Each row is a point. The points of each table are mixes of a few directions, plus a little noise. How many directions does each table use, and how many do they share? Where both have some left over, give the other angles between the two spaces (their principal angles), to ten degrees, smallest first.

First, 5 rows:
-0.29  -2.37
0.36  3.10
0.23  1.82
0.14  1.07
-0.43  -3.63
Second (6 x 2):
0.74  0.75
2.48  2.32
-3.36  -3.12
1.37  1.28
-0.06  -0.09
-1.19  -1.10
Directions: first 1, second 1, shared 0; angles 40

First (8 x 4):
0.12  0.92  1.06  0.71
-0.43  -1.94  1.40  2.95
0.45  1.06  0.42  0.51
-2.39  -1.22  -0.20  -4.78
1.17  -0.99  -3.25  -0.39
2.00  2.25  -3.37  -2.10
0.24  -0.71  0.48  1.97
-1.17  0.62  3.47  1.09
Second:
-0.66  -0.55  0.81  -3.59
-0.27  -2.62  -0.15  -2.38
1.96  3.58  -0.45  1.47
-2.59  -1.91  1.45  -2.69
0.33  1.17  -0.76  5.49
0.06  0.43  -0.27  2.48
0.01  -0.27  -0.02  -0.32
1.17  0.11  -0.57  -0.47
Directions: first 3, second 3, shared 2; angles 40

First (9 x 6):
0.26  -0.12  -0.14  -0.30  -0.09  0.12
2.87  -1.64  -1.91  -3.48  -1.27  1.69
1.07  -0.63  -0.75  -1.37  -0.49  0.69
-3.91  2.21  2.63  4.83  1.75  -2.24
0.83  -0.45  -0.52  -1.04  -0.36  0.51
2.84  -1.66  -1.98  -3.58  -1.30  1.65
0.64  -0.34  -0.44  -0.83  -0.29  0.37
-1.40  0.79  0.94  1.76  0.66  -0.87
-3.26  1.88  2.22  4.04  1.44  -1.91
Second (6 x 6):
2.15  0.53  0.48  -0.62  1.14  -1.55
-0.28  -0.32  -0.45  0.07  -0.76  -0.63
2.54  0.89  0.92  -0.71  2.00  -0.98
1.74  0.22  0.14  -0.52  0.45  -1.84
-0.28  0.83  1.13  0.14  1.93  2.89
-5.90  -2.12  -2.27  1.71  -4.74  2.13
Directions: first 1, second 2, shared 0; angles 80

First, 8 rows:
-0.71  1.30  -2.74  -2.32  -4.46  5.12  0.10  0.71  -2.18
-1.15  -1.62  -0.31  0.39  2.15  -4.01  -0.37  0.43  0.24
0.04  1.63  -2.77  -1.14  -1.95  2.45  -0.85  0.10  -2.58
1.54  -1.60  2.21  0.63  3.48  -0.59  0.19  0.95  2.47
-1.31  -1.82  0.03  0.09  -0.65  -2.20  1.41  -0.21  1.16
0.28  0.64  1.47  0.69  -0.27  0.13  0.24  -0.77  0.58
-2.40  1.21  0.93  -0.19  -0.25  -0.95  -1.96  0.50  -1.51
3.70  0.23  1.20  1.87  1.99  0.03  1.24  -1.71  1.83
Second:
-0.03  0.33  -0.03  0.39  0.32  -0.83  -0.31  -0.37  -0.39
-0.05  0.40  -0.09  0.40  0.35  -0.91  -0.36  -0.42  -0.41
-0.16  1.52  -0.25  1.66  1.42  -3.63  -1.38  -1.62  -1.62
-0.10  0.99  -0.14  1.01  0.83  -2.27  -0.83  -1.02  -1.01
-0.07  0.43  -0.07  0.49  0.44  -1.09  -0.41  -0.48  -0.48
0.05  -0.46  0.06  -0.51  -0.47  1.13  0.43  0.52  0.51
-0.01  0.22  -0.02  0.21  0.18  -0.47  -0.20  -0.25  -0.18
-0.06  0.63  -0.11  0.63  0.57  -1.45  -0.58  -0.68  -0.66
0.32  -4.10  0.58  -4.28  -3.69  9.49  3.69  4.29  4.18
Directions: first 5, second 1, shared 1

First:
-1.30  -0.15  -0.80  -2.23  0.40  0.43  -1.04  -3.10  0.87  -0.48  1.07  -0.54
-0.54  1.25  1.15  1.00  -1.74  -2.12  0.17  0.83  0.71  0.23  -0.29  -0.63
-0.29  1.15  -0.74  -2.90  -0.90  -3.09  0.11  -2.94  1.27  -0.38  1.53  1.31
1.84  1.16  0.83  1.59  -1.41  -3.09  1.78  2.92  -0.43  0.51  -0.65  1.77
-0.27  -1.69  -0.30  0.88  1.82  4.00  -0.81  0.49  -0.96  -0.03  -0.62  -1.24
-1.77  2.20  0.35  -2.30  -2.43  -4.34  -0.45  -3.15  2.33  -0.31  1.41  -0.27
-0.05  0.82  0.08  -0.65  -0.87  -1.90  0.25  -0.56  0.58  -0.03  0.41  0.49
-0.39  -1.03  1.16  3.31  0.59  3.30  -0.51  2.93  -0.99  0.40  -1.68  -2.23
-1.43  -1.69  0.36  1.73  1.52  4.87  -1.55  0.59  -0.62  0.01  -0.99  -2.92
3.73  0.91  0.50  2.08  -0.95  -3.45  2.97  4.60  -1.43  0.71  -0.97  3.58
0.49  -2.92  -2.60  -2.50  3.99  5.35  -0.93  -2.59  -1.33  -0.62  0.82  0.68
Second (10 x 12):
0.28  0.12  -0.21  -0.43  -0.03  -0.52  0.22  -0.24  0.02  -0.04  0.21  0.54
-2.61  -1.10  1.96  4.03  0.26  4.87  -2.01  2.22  -0.24  0.32  -1.98  -5.06
0.03  0.01  -0.02  -0.04  0.00  -0.05  0.02  -0.02  0.00  0.00  0.02  0.05
-2.03  -0.85  1.52  3.12  0.20  3.77  -1.56  1.72  -0.18  0.25  -1.54  -3.93
0.12  0.05  -0.09  -0.18  -0.02  -0.23  0.09  -0.10  0.01  -0.01  0.09  0.23
-1.26  -0.53  0.95  1.94  0.13  2.35  -0.97  1.08  -0.12  0.16  -0.95  -2.44
1.07  0.45  -0.80  -1.66  -0.11  -2.00  0.82  -0.92  0.10  -0.13  0.81  2.08
2.96  1.25  -2.23  -4.57  -0.29  -5.53  2.28  -2.53  0.27  -0.37  2.25  5.74
2.51  1.06  -1.89  -3.88  -0.25  -4.69  1.94  -2.14  0.23  -0.31  1.91  4.88
-1.08  -0.46  0.82  1.68  0.11  2.02  -0.84  0.93  -0.10  0.13  -0.82  -2.10
Directions: first 3, second 1, shared 1

First, 8 rows:
-0.91  -0.71  -0.01  1.27  -0.54  -0.29  1.57  -0.59  2.14  -1.10  -1.57  -1.37  1.86  -2.88
2.75  1.04  2.39  -0.16  1.31  5.20  -3.82  -0.34  -3.14  -0.21  1.68  -1.55  -3.97  1.98
0.55  0.46  -0.11  -0.86  0.33  -0.02  -0.98  0.42  -1.40  0.78  1.06  1.07  -1.16  1.98
0.87  0.18  1.12  0.50  0.34  2.35  -1.07  -0.42  -0.49  -0.56  0.08  -1.38  -1.03  -0.40
-2.73  -0.54  -3.57  -1.61  -1.13  -7.38  3.39  1.35  1.57  1.87  -0.20  4.33  3.26  1.27
-0.66  -0.77  0.63  1.84  -0.49  0.90  1.40  -0.96  2.43  -1.66  -1.90  -2.47  1.77  -3.80
0.33  0.68  -0.90  -1.85  0.35  -1.61  -0.92  1.03  -2.03  1.74  1.74  2.75  -1.25  3.60
-0.12  -0.30  0.49  0.92  -0.14  0.87  0.39  -0.50  0.98  -0.85  -0.82  -1.35  0.54  -1.71
Second:
-2.78  0.10  1.88  0.30  1.33  1.75  -1.16  -0.37  -2.34  -0.47  -0.03  1.95  -0.93  1.41
-1.53  0.72  1.10  -1.01  1.27  1.98  0.77  -0.87  -0.83  -0.38  1.55  0.83  0.73  1.72
0.77  -2.09  -4.59  3.69  -2.81  -2.11  1.65  -0.80  1.91  -0.68  -0.68  -1.46  0.74  -3.35
-0.16  0.76  -0.50  0.54  -0.07  2.17  2.31  -1.17  0.90  -1.48  3.04  0.18  1.38  0.90
2.56  0.42  1.01  -2.25  0.09  -2.16  -1.65  1.82  0.58  1.74  -1.88  -1.16  -0.80  -0.30
-0.06  1.41  1.76  -1.95  1.25  1.90  0.58  -0.19  -0.19  -0.10  1.88  0.43  0.52  1.97
0.67  -1.14  -1.25  -4.91  1.50  -3.20  1.41  -0.76  0.17  3.68  -1.98  -2.46  2.93  -0.76
0.53  -0.22  0.49  5.64  -2.58  -0.15  -3.78  2.33  -0.16  -2.24  -1.72  1.68  -4.58  -1.41
Directions: first 2, second 4, shared 0; angles 40, 70

First (8 x 20):
1.53  0.68  2.13  -2.33  -0.21  -0.39  -1.90  3.94  -0.41  -2.22  2.45  -0.34  -1.17  -3.94  1.11  -2.25  2.86  1.63  -2.26  -0.69
-1.00  -1.15  -0.22  1.08  1.30  -0.39  1.86  -1.23  -0.40  1.40  -1.76  0.90  -0.23  1.40  -0.57  1.06  -0.66  -1.78  0.61  0.92
-0.53  0.67  -2.29  1.44  -1.45  0.99  -0.07  -3.20  0.99  0.92  -0.72  -0.72  1.73  2.94  -0.59  1.36  -2.64  0.30  1.97  -0.35
1.93  2.66  -0.31  -1.76  -3.23  1.21  -3.95  1.48  1.11  -2.61  3.46  -2.08  1.07  -1.94  1.01  -1.76  0.47  3.83  -0.60  -2.05
0.35  1.27  -1.39  0.23  -1.91  0.96  -1.39  -1.31  0.94  -0.39  0.77  -1.11  1.35  1.00  0.02  0.17  -1.31  1.47  0.89  -0.89
-0.45  -2.72  3.68  -1.09  4.26  -2.23  2.65  3.92  -2.22  0.31  -1.14  2.41  -3.32  -3.22  0.26  -0.97  3.68  -2.90  -2.58  1.84
0.00  1.14  -1.94  0.78  -1.89  1.09  -0.95  -2.27  1.06  0.14  0.18  -1.05  1.65  1.97  -0.26  0.74  -2.06  1.12  1.46  -0.74
-1.84  -2.55  0.34  1.65  3.15  -1.14  3.78  -1.33  -1.09  2.49  -3.28  2.00  -1.06  1.78  -0.94  1.66  -0.38  -3.64  0.52  1.96
Second:
0.33  0.97  -1.15  0.19  -1.60  0.72  -1.06  -1.09  0.79  -0.27  0.58  -0.86  1.04  0.80  0.02  0.07  -1.07  1.14  0.73  -0.70
0.67  2.50  -2.75  0.43  -3.75  1.89  -2.71  -2.48  1.73  -0.78  1.49  -2.20  2.54  2.04  0.04  0.33  -2.49  2.94  1.63  -1.68
0.49  1.69  -1.74  0.33  -2.49  1.18  -1.71  -1.66  1.25  -0.50  1.06  -1.36  1.72  1.25  0.02  0.18  -1.69  1.94  1.12  -1.17
-0.14  -0.23  0.31  -0.09  0.31  -0.14  0.23  0.23  -0.22  0.08  -0.09  0.16  -0.27  -0.22  -0.06  -0.03  0.21  -0.27  -0.11  0.20
-0.42  -1.42  1.59  -0.24  2.03  -0.96  1.52  1.43  -1.00  0.49  -0.85  1.23  -1.44  -1.07  0.00  -0.12  1.43  -1.68  -1.02  1.00
0.50  1.73  -1.98  0.28  -2.66  1.29  -1.97  -1.71  1.27  -0.52  1.10  -1.56  1.81  1.35  0.04  0.27  -1.82  1.97  1.21  -1.25
-0.14  -0.45  0.55  -0.06  0.84  -0.37  0.56  0.50  -0.37  0.16  -0.30  0.44  -0.49  -0.39  0.03  -0.08  0.52  -0.58  -0.34  0.40
-1.37  -4.79  5.09  -0.79  7.10  -3.53  5.21  4.75  -3.41  1.41  -2.90  4.11  -4.95  -3.64  -0.06  -0.65  4.85  -5.37  -3.30  3.35
Directions: first 2, second 1, shared 1

First (11 x 24):
-1.21  -0.55  -0.34  -1.33  -1.62  1.61  -0.75  -0.26  -0.14  0.00  0.46  1.03  -0.17  -0.37  1.80  -0.18  -0.26  -0.19  1.68  0.91  1.13  0.79  -1.37  1.32
0.06  -0.13  2.27  -1.49  0.21  -0.22  -1.11  -1.28  0.08  -1.42  1.80  -1.03  3.31  0.69  -0.96  1.09  0.04  4.18  -2.16  -2.11  1.77  -1.87  0.26  -1.61
-0.04  0.09  -1.33  0.85  -0.12  0.00  0.39  0.48  -0.13  0.84  -1.02  0.58  -1.87  -0.19  0.35  -0.38  -0.09  -2.14  1.07  1.02  -0.97  1.03  0.08  0.88
1.69  -0.08  -0.38  3.13  1.72  -1.22  3.05  2.67  0.78  0.99  -1.45  -1.49  -1.26  -0.93  -0.29  -1.72  0.72  -3.02  -0.60  0.49  -2.52  -0.99  -0.27  -0.45
-1.55  -0.11  -2.11  -0.82  -1.96  1.59  -0.97  -0.23  -0.41  0.80  -0.77  2.17  -2.48  -0.30  1.95  -0.20  -0.58  -2.47  3.15  2.25  0.26  2.72  -0.79  2.41
0.26  -0.18  -0.83  1.13  0.07  0.18  1.36  1.31  0.17  0.78  -0.92  0.01  -1.45  -0.75  0.81  -1.05  0.15  -2.48  0.91  1.14  -1.01  0.36  -0.73  0.76
2.06  0.04  5.34  -0.58  2.71  -2.10  0.07  -1.06  0.66  -2.64  2.95  -3.91  6.81  1.06  -3.54  1.35  0.76  7.82  -6.34  -5.18  1.71  -5.56  1.13  -5.05
0.82  0.28  0.79  0.40  1.02  -1.01  0.18  -0.12  0.10  -0.37  0.23  -0.87  0.91  0.37  -1.42  0.41  0.11  1.28  -1.56  -1.18  -0.26  -1.03  0.92  -1.30
-1.28  -0.45  -1.48  -0.76  -1.70  1.65  -0.38  0.16  -0.22  0.61  -0.42  1.49  -1.68  -0.64  2.15  -0.63  -0.25  -2.06  2.58  1.93  0.41  1.68  -1.41  2.12
0.17  1.50  -1.86  0.41  0.64  -1.52  -1.53  -1.59  -0.77  0.48  -1.26  1.56  -2.12  1.61  -2.23  1.96  -0.87  -0.55  -0.07  -0.25  -1.22  2.23  3.64  -0.20
-0.89  -0.53  -0.15  -0.88  -1.18  1.25  -0.31  0.18  0.00  -0.09  0.33  0.51  0.11  -0.47  1.51  -0.51  0.08  -0.38  1.17  0.75  0.83  0.32  -1.38  1.08
Second, 11 rows:
1.05  1.57  -0.76  -1.07  1.03  2.54  -0.47  -0.94  0.06  -2.05  1.59  -0.86  0.13  0.36  -0.65  1.92  1.05  0.75  -1.57  -0.60  -0.74  -0.06  1.28  -0.31
1.68  2.49  -1.22  -1.65  1.59  3.97  -0.81  -1.62  0.04  -3.31  2.48  -1.32  0.20  0.56  -1.00  3.08  1.67  1.11  -2.49  -0.99  -1.14  -0.14  2.00  -0.54
-0.25  -0.33  0.18  0.23  -0.22  -0.48  0.14  0.22  0.01  0.45  -0.36  0.23  -0.01  -0.07  0.10  -0.42  -0.24  -0.14  0.40  0.20  0.14  -0.01  -0.29  0.12
-1.10  -1.65  0.79  1.00  -1.10  -2.60  0.51  1.08  -0.08  2.11  -1.59  0.87  -0.13  -0.33  0.69  -2.03  -1.13  -0.75  1.64  0.65  0.77  0.05  -1.27  0.32
0.96  1.36  -0.66  -0.87  0.84  2.20  -0.44  -0.88  0.03  -1.81  1.38  -0.75  0.13  0.32  -0.57  1.71  0.92  0.55  -1.38  -0.52  -0.64  -0.09  1.09  -0.25
-0.41  -0.60  0.32  0.40  -0.41  -0.99  0.17  0.42  -0.03  0.81  -0.61  0.32  -0.08  -0.13  0.32  -0.74  -0.41  -0.24  0.67  0.25  0.27  0.05  -0.44  0.17
-0.36  -0.56  0.22  0.40  -0.43  -0.91  0.22  0.35  -0.02  0.73  -0.52  0.31  -0.06  -0.09  0.25  -0.71  -0.40  -0.23  0.57  0.20  0.22  0.05  -0.47  0.15
0.29  0.36  -0.17  -0.25  0.23  0.64  -0.11  -0.24  0.03  -0.54  0.36  -0.16  0.00  0.10  -0.22  0.48  0.29  0.17  -0.39  -0.16  -0.13  0.00  0.30  -0.11
0.83  1.20  -0.55  -0.73  0.74  1.93  -0.37  -0.77  0.12  -1.63  1.19  -0.63  0.09  0.24  -0.48  1.54  0.82  0.56  -1.21  -0.49  -0.48  -0.07  0.96  -0.24
1.35  2.01  -0.96  -1.35  1.31  3.26  -0.61  -1.27  0.07  -2.60  1.97  -1.09  0.12  0.44  -0.85  2.48  1.34  0.86  -2.01  -0.82  -0.90  -0.10  1.59  -0.43
-4.06  -5.88  2.79  3.90  -3.90  -9.49  1.88  3.84  -0.23  7.77  -5.95  3.11  -0.49  -1.28  2.47  -7.32  -3.90  -2.64  5.94  2.29  2.79  0.34  -4.80  1.27
Directions: first 3, second 1, shared 0; angles 60
